Every row gives one point. Before rounding, the points of a table are all equally far from one centre. They may lie mostly on one side of it. Write the centre, to within rounding.

Points (8 x 3):
5.2  -0.7  3.3
3.6  -4.3  5.5
4.4  -0.5  7.2
3.2  -2.0  8.5
1.7  -5.8  2.9
3.3  -4.7  5.0
4.4  -3.4  4.5
-1.3  -5.7  0.9
Centre: -1.1  -0.2  4.1

Points, 17 rows:
3.1  -2.8  -5.8  1.4  1.1  -4.0  3.5  9.4  -2.5  4.8  0.8
6.5  -1.0  -3.1  3.6  2.7  -4.7  -0.4  9.0  -4.0  4.7  2.1
3.8  -0.9  -5.6  -1.6  -0.1  -5.1  1.3  8.0  -0.9  3.8  -1.7
5.0  2.3  -4.5  2.7  -0.2  -1.9  0.2  7.2  0.2  -2.0  1.8
6.4  1.5  -3.1  0.6  0.9  -7.8  2.0  9.8  -0.1  5.9  2.8
3.2  -0.6  -5.2  1.6  1.0  -5.0  2.3  11.6  1.1  2.9  0.0
3.3  0.9  -5.1  5.4  -1.2  -0.9  0.3  4.4  -2.0  6.0  2.2
2.1  -1.5  0.7  -0.1  0.4  -8.8  -0.5  9.7  -2.4  2.3  6.1
1.5  -2.0  -3.9  3.2  1.5  -3.9  -2.6  9.9  -1.4  5.7  -0.2
3.8  -0.3  -6.5  4.0  -1.7  -3.6  2.4  9.2  2.9  3.4  2.5
7.4  -3.6  -2.5  2.4  -3.5  -6.7  0.5  7.5  0.3  5.4  1.6
3.2  -3.4  -6.5  -1.8  -2.4  -4.1  3.1  3.7  3.8  2.6  1.6
4.3  -3.4  -6.2  -0.5  0.8  -3.3  3.1  10.1  -0.3  3.4  2.1
5.6  -4.3  -4.5  2.7  -2.9  -5.1  -1.5  5.3  -1.5  3.7  3.4
0.0  0.1  -3.6  1.9  -0.3  -5.9  2.5  8.9  3.0  4.3  8.6
5.2  -3.9  -4.5  -1.9  -0.9  -6.7  5.0  7.0  3.4  5.5  1.0
3.2  -1.6  -5.1  -0.2  0.4  -5.1  -1.2  10.1  -1.0  1.6  4.2
Centre: 2.6  -1.5  0.9  1.5  1.8  -3.2  1.7  4.8  1.9  3.4  2.6
